Every row gives one point. A path goes straight from each point to the next, and from the last back to the first. The post is the endless flat space through its rows: a point in 2 columns, a line in 3, a plane in 4, and so on, so that a path can go around it. How many times does the path go around the post? Going back the other way cancels.

Post:
[[1.5 3.1]]
Path, 31 rows:
[[-17.3 -10.1]
 [  1.9  -7.9]
 [ 10.9  -9.0]
 [ -2.7 -25.2]
 [-20.5   1.1]
 [ -7.7  13.0]
 [  3.2  24.8]
 [ 16.8   8.8]
 [  8.5  -1.2]
 [  2.8 -20.1]
 [ -2.8  -2.1]
 [-21.4   7.3]
 [ -7.5  19.2]
 [  5.2  13.6]
 [ 16.4   6.3]
 [  8.4 -14.9]
 [ -2.1 -22.8]
 [-18.5  -5.0]
 [-10.7  11.0]
 [  5.8  17.9]
 [ 10.7  12.7]
 [ 22.8  -6.0]
 [  5.1 -25.5]
 [-15.7 -14.3]
 [-18.2  10.4]
 [ -4.8  30.3]
 [ 17.4  21.4]
 [ 24.9   1.0]
 [ 10.1  -6.9]
 [ -4.6 -18.7]
 [ -9.3   2.9]]
Times around: 4

Post, 3 rows:
[[  7.6 -14.5   8.9  13.3]
 [ 14.5 -16.5  -6.9  12.0]
 [  7.2  16.9 -17.0 -15.0]]
Path (20 x 4):
[[  9.1   6.3  -9.8  12.7]
 [  6.7  10.1 -25.2   0.8]
 [ 21.8  16.6  -1.8  21.2]
 [ 31.5 -10.0  -3.2   1.5]
 [  8.5  -4.8  -1.6 -10.2]
 [ -4.5 -29.1  -2.9  -0.1]
 [  5.6 -12.8 -18.3  17.0]
 [ -8.8 -12.6 -23.5   0.9]
 [ -3.8 -21.9   4.3 -15.5]
 [ 14.2  -6.5  -3.9  -5.4]
 [ 28.8   7.9 -16.6   3.1]
 [ 26.7 -11.1  15.7  -0.4]
 [  3.8 -13.2  16.9 -11.2]
 [ 10.2 -31.0 -23.3   5.2]
 [-11.3   0.6  -7.5  10.3]
 [  9.0  -8.6 -17.4  19.4]
 [  0.6  -4.4 -21.1  -5.4]
 [ -1.0  -6.9  -0.5  -9.4]
 [ 12.6  14.5   0.2 -21.2]
 [ 22.0 -15.1   0.1  15.8]]
Times around: 0

Post, 5 rows:
[[  7.9 -13.8  -2.1 -16.7 -13.0   3.9]
 [ 21.8  -6.8 -11.0   0.0 -14.4   1.9]
 [-34.9  18.0  17.8  22.1  16.0  19.3]
 [ 11.0  -5.8 -17.9  -7.8  -6.8 -11.8]
 [  4.5   2.9  13.1   0.8  -2.4  -8.7]]
Path:
[[  4.8 -34.8   2.0 -12.6 -24.9   0.5]
 [-10.2  11.0  18.3   9.5 -10.9  -6.8]
 [ -7.4  23.3   5.3  11.6  -8.0  13.9]
 [  1.5   8.4 -22.2 -11.3 -12.5  34.2]
 [-21.5  21.3  17.9 -10.6 -13.7  -5.8]
 [  9.1  -1.9  14.3  10.0 -14.1  -5.8]
 [ 11.1 -19.5  -9.4  19.1   4.8   5.6]
 [  1.0  -1.4   7.4  -4.9  12.5   7.9]
 [ 15.7  23.1  22.4  -3.6   0.2   7.8]
 [  5.3  14.2   6.2   1.2  -9.9 -17.4]
 [-11.3   0.4 -16.0   3.3  -3.0 -11.6]
 [-10.2  -4.5  -2.7  17.8   0.5   7.5]
 [ 31.0  -7.1   0.8   7.9  10.7 -11.0]
 [ 37.6 -10.6 -19.5 -12.5 -14.1  -3.3]
 [ -1.4  16.8  -8.0 -17.6  -5.2  16.5]
 [-24.8   9.2  13.0  -7.0   2.1 -22.5]
 [ 23.8 -16.3   0.9   0.3 -21.8  -1.8]
 [ 15.0 -29.0 -17.8 -14.1  -1.7  -5.4]
 [  6.3  -9.6  -0.3 -21.6  11.6  -7.0]
 [  2.5   4.1   8.5  14.3  14.1  -2.8]]
Times around: 2

Post, 8 rows:
[[ -1.6   1.4   5.6  -0.6  -3.8  -2.6 -17.1 -21.5  11.2]
 [ -1.6  -0.7  -6.3   3.9   9.6  13.2 -15.2  13.5 -28.1]
 [-28.2  -8.1 -17.1   3.4  10.7   2.5   1.0 -11.4  -5.8]
 [-18.4  -8.4  -3.0  17.6 -14.3  -6.6  -6.3 -19.8  13.7]
 [  0.1  -3.2   0.0  -3.1   2.4  -8.1 -16.9  26.9  12.1]
 [  3.6  -2.9   4.3  17.7   4.6   4.3  -8.8 -10.2  25.8]
 [ -6.5 -10.8 -18.9 -11.9   5.1  28.9 -10.6   8.5 -26.3]
 [-13.3  -5.3  -3.8   0.1   2.6   7.4  16.1  -1.2  -5.6]]
Path, 24 rows:
[[ -7.9  -2.9  -9.0 -15.3   0.4  -5.0   7.8  -5.3  -0.7]
 [ 10.7 -13.2   5.6  27.4  -6.8 -17.1 -13.1  -6.3  17.0]
 [-14.8 -18.5   4.7  16.0   5.7  14.7   9.9   0.2 -17.4]
 [ -2.2 -15.1  -2.3  -9.3   7.8  40.4  -4.7   2.4 -14.6]
 [-17.8 -31.4 -22.8   9.9 -16.9  21.3 -10.9  -5.5 -14.2]
 [-12.0  -5.6 -10.7  12.2   9.5   0.4   9.7  -1.1 -20.9]
 [ -9.9  -2.3 -12.6  12.8  -3.2   8.3   9.5  -6.1   3.8]
 [  4.4  11.4   9.2  -2.2  -4.1  11.6  -2.6  12.7   3.1]
 [-12.8 -11.5  -0.6  19.4  -7.3  14.8   4.5  25.5   5.3]
 [-27.5 -14.2   2.5 -17.0  -3.3 -19.6  -4.5   8.1  -5.8]
 [ -6.4   1.1  -9.0   2.6  24.6   5.5 -20.9 -43.6 -32.6]
 [ -8.0   8.6 -19.7  12.6  18.3  -6.0   5.4 -19.4  -7.2]
 [-23.3  -1.8 -16.1   6.7   3.5  -1.4 -11.0 -22.5  22.8]
 [ -5.6  10.4  -1.1  13.9  21.7   6.6 -20.9  -4.9 -19.9]
 [-29.0 -27.9  -6.1  17.7  -6.3  13.3   5.6  21.6  -3.6]
 [-29.4 -26.7 -19.0   6.8  21.1  17.9  -1.4 -19.9   1.8]
 [-10.8  10.1  29.0  -9.1 -14.9   2.9   3.0 -17.1  -0.9]
 [-16.1  -3.1  -7.8   3.2  -2.0  20.9  19.1 -13.8  14.8]
 [-11.5  -8.5 -23.5   4.6   1.8  12.8  -5.2  -2.9  -2.4]
 [ -5.2  -8.3 -11.9  -9.3 -18.7  -2.8 -25.6   6.1 -24.3]
 [ -8.8 -11.1   5.1 -31.3  -5.0   4.8   6.5 -21.9  -6.9]
 [ -8.7 -10.9  -9.0 -11.8   5.5  25.0  -1.8   4.1  -8.9]
 [ -3.1   1.1  -2.0  30.6  26.6  11.1  -8.0   7.2   9.7]
 [ -0.3   9.7  -8.9  28.3  11.0  16.1  -7.8 -18.4 -10.8]]
Times around: 0

Post:
[[ 12.2   0.0  21.7  -1.8   3.7  -9.8  -5.1 -24.5  -5.3  12.4  -1.8]
 [ -8.2   1.9   3.0   1.2  -1.4   5.5 -13.9 -15.0  -7.5   4.2   0.1]
 [ -5.3   0.3  -5.2  13.8   8.7   8.6  24.5  -8.0  -8.8 -15.1  -4.7]
 [-11.3   0.7  17.1   7.1  47.5  -9.7 -16.5  13.3  -7.0   5.5  -7.1]
 [ -8.8  -4.9  -4.0   1.9  21.8  -0.8   0.9  -9.6  13.0   8.1   0.0]
 [ 18.1 -17.7  21.5 -15.2  -6.7 -25.8 -16.5  -5.2 -11.3  16.7   5.9]
 [ -1.3  -9.4  -0.4  -2.1  -2.0   2.1 -24.1   2.1   0.7   2.2 -15.6]
 [ -9.1 -12.3  22.4  -0.1  12.8  -0.2  -9.5 -14.7   7.7   9.3  -1.4]
 [  4.8   4.9  -8.4 -13.5   3.9  28.3   9.2  24.3 -22.5  -6.5 -16.9]
 [ -9.6   3.3   7.0  -9.0  -0.6  -5.0 -19.2  -7.1  15.6  -5.0  -4.5]]
Path, 15 rows:
[[  4.6 -29.1  43.2  21.4  18.7 -17.2   5.5  -7.1  -9.8   5.6   2.7]
 [  2.7  -5.1  -4.8  -3.7   4.0  12.6   2.9  -5.7 -10.2  17.3  -9.4]
 [-13.5 -14.3   7.6  -8.0  26.0  17.3  -1.4  -1.3 -12.3  12.2 -22.8]
 [  5.3  -6.3   6.4 -17.6  19.0  16.1   2.6 -24.4 -14.4  40.1   1.4]
 [ -2.5  10.1  17.2   3.5   1.3  -1.4 -24.1  -0.8  -1.9  -0.4 -22.6]
 [ -1.8  15.5  18.3  -4.6  14.4   8.6   0.0   5.4   0.6  -7.6  -2.0]
 [-20.2 -39.9  31.4  24.8  31.7   6.1  -8.4 -27.0  16.2  13.0  -5.3]
 [-21.5 -15.0  16.7  -8.4  16.4   0.9 -25.4 -23.7  -0.7  19.6   4.3]
 [  2.4 -31.2  13.8  14.0   6.4  -0.4 -11.7 -18.4 -30.8  20.2 -14.3]
 [  2.7 -11.8  -3.9 -11.4  -4.4  -3.1 -10.9   0.5 -12.4  -4.2   7.5]
 [-10.3  -8.1   3.6   9.1   4.2  23.0  -6.8  11.9  -6.8 -16.9  -0.9]
 [ -3.4   5.4  10.9  17.9  16.6   5.1  -6.3   4.8   7.0  11.8 -23.4]
 [ -4.7  15.3  18.8  -6.8  23.3 -32.5   6.0 -25.7   5.3   9.2  -3.6]
 [  0.3   4.0  15.5 -26.4   9.4  14.4   1.1 -17.1 -10.4  -1.8  -4.9]
 [ 17.3  -6.6  11.9   2.8   5.4 -21.7   5.1 -13.2   3.4 -12.7   7.8]]
Times around: 1

Post, 13 rows:
[[ -2.6   1.4  10.2   5.7 -23.6 -11.4  -5.0  18.3 -23.4  -5.4   4.9  23.1
  -11.7 -24.3]
 [ -7.9   8.3   9.6 -18.6 -12.1  -0.1   1.0  -3.2  13.8   5.8   2.2  13.0
  -37.4 -13.3]
 [  1.7 -19.7   5.3  -7.4  -1.5 -10.5  -8.9 -15.3  11.8 -15.9   2.5   5.7
   15.4  -7.9]
 [ 12.2 -12.8  15.9 -17.6  -9.6  17.6  45.8 -17.2   5.8  -3.0 -17.1 -12.3
   -9.1  -0.4]
 [ -0.8 -14.2   7.6  -1.2   2.5   3.1 -10.7 -13.9  12.7 -18.3  -5.3 -11.7
  -20.9  12.5]
 [ -6.8  -3.7   7.7   7.0   3.3 -11.7  -1.9   7.7   7.0 -25.5 -10.6   7.5
    2.8 -24.1]
 [ -6.6 -13.2  -1.9  13.9  38.6  -4.9  -2.8  40.6  31.6  -2.4   8.2 -14.0
    8.9 -11.4]
 [ -1.3  -3.4   1.1   8.7   1.2  10.6   0.8 -17.5  -8.9   6.3 -14.4  21.7
   -6.8  -2.3]
 [ -1.7  12.5  13.0 -26.0  10.5 -23.0  -5.6  15.0 -10.8   6.0 -16.0   2.0
  -31.6 -19.3]
 [-11.5   7.3  -5.0  12.5 -10.6  -9.5   4.4  14.3  11.7  -8.9  -3.4  -8.7
   -2.2   1.5]
 [-12.0  11.9   1.1  -4.9 -15.2  -3.2  10.4 -27.8   3.5 -16.7  26.0  -1.2
  -20.2 -21.2]
 [-12.6  -9.5   3.0   6.8   3.8  15.2 -22.7 -16.1  -7.4  14.1 -21.5   3.7
   -3.7 -16.4]
 [-26.3 -10.9 -19.6 -24.9  12.1  11.1   3.8   7.6 -12.2  -1.0  -4.9  23.1
    5.6 -21.5]]
Path:
[[ 13.0  12.6   0.9   1.4  -5.0  -0.9  -3.0 -21.6  -2.1 -12.3 -24.6  16.3
  -10.0 -21.7]
 [ -4.6 -11.9 -20.2 -23.7  -9.7  -1.7  14.2   5.5  -1.4   8.6 -24.5 -18.7
  -17.8   0.9]
 [-13.8 -14.1   7.4   8.0 -33.1 -18.8  -6.9   4.9  27.1   1.3  -5.3  -7.1
   -7.4  -8.8]
 [-13.4 -16.4   8.9   4.7 -11.0   3.9 -24.9 -11.8   1.0   3.7  23.6  26.5
   -4.0 -20.4]
 [-19.3  18.3  -5.5   2.6 -13.8  -4.6  -5.8  11.5  -0.4  -8.5   2.5  10.5
  -17.6  -3.2]
 [ 16.4  17.1  24.3  -1.0  -2.0   3.2  20.1 -14.4   5.6 -26.3 -11.0   1.0
  -10.7 -16.9]
 [-14.4   0.7  12.8 -10.0   0.2   7.1   9.8   6.6   3.0  -8.5 -37.5  -0.7
   -1.4 -20.6]
 [  2.4  -9.4  12.8  -2.2  11.9  -3.1  -2.3   5.9   2.0   8.0  11.4  14.8
  -25.2   3.0]
 [ -1.0  -5.5  -4.3  22.8   1.1   1.0  12.4  -8.1 -38.2   9.5 -18.0  13.5
  -29.6  -0.6]
 [-17.1   4.9 -15.7 -26.7  12.8  -8.0   4.1  16.3  16.3   7.3   6.5  -8.2
  -13.3 -17.9]
 [ -6.2 -12.3  -6.8 -21.6 -11.4 -10.8  -8.1  10.0 -16.7 -21.0  16.0  -0.2
   10.7  -7.5]
 [-10.5   2.2   5.1 -19.1   7.7  -0.8   6.3   4.9  11.9 -14.4 -11.3   0.8
  -12.3  -0.8]
 [ -5.1 -22.9  16.9  -9.0  -2.7  -9.8 -25.4 -13.9   1.7   1.4  -2.1  14.2
  -12.8   2.5]
 [ -3.9  -5.1  -4.8 -24.0  19.5 -10.3  12.0  14.6   7.1  12.1   3.1  14.8
  -13.8  -8.1]
 [  3.4  -2.8  -2.2  -4.4 -26.4  -4.5  10.4 -11.6 -16.4 -15.7  16.7  11.3
  -22.1 -13.3]
 [ -5.6   1.5 -11.7  -5.7  -4.9  15.6   1.5 -14.2   6.4  -2.3 -15.1  -2.8
    1.8  -5.4]
 [  3.0   1.3  26.8   0.8  20.9   5.3 -13.2  -5.6   4.8  10.5  -2.6  13.2
   19.0 -35.8]
 [ -1.7   1.0  30.5  19.5 -13.3  10.2  -8.6  -8.4   0.2 -10.6 -17.9  16.1
  -33.3 -13.0]
 [ 16.2 -14.3  13.2 -30.7  13.1   0.3   5.1  -4.2 -16.6 -18.6 -12.9 -21.8
   -9.3   0.9]
 [ -2.5   3.0  -9.6  13.3  17.1  -0.9 -11.6  33.0  15.3   2.0 -16.3   6.3
  -14.5   9.2]
 [-10.2  -2.2  -6.7   3.0   0.4   3.9  -7.7  -0.4   3.9  16.0 -11.5  13.3
   -9.5 -13.3]
 [ -5.7 -15.2  33.5  -7.6 -14.4 -12.0  -1.8 -17.2   1.8  -2.4 -21.1   9.3
  -18.8 -17.6]
 [-10.8  -8.3  16.4 -13.6  31.9 -12.2 -14.0  11.1   5.5   0.8 -14.8  40.6
    0.5 -19.6]
 [-17.0   0.6  -2.3  18.0  -9.7  20.9  11.7 -10.6  -4.9 -21.1   2.9   1.7
    4.9 -15.1]]
Times around: 0
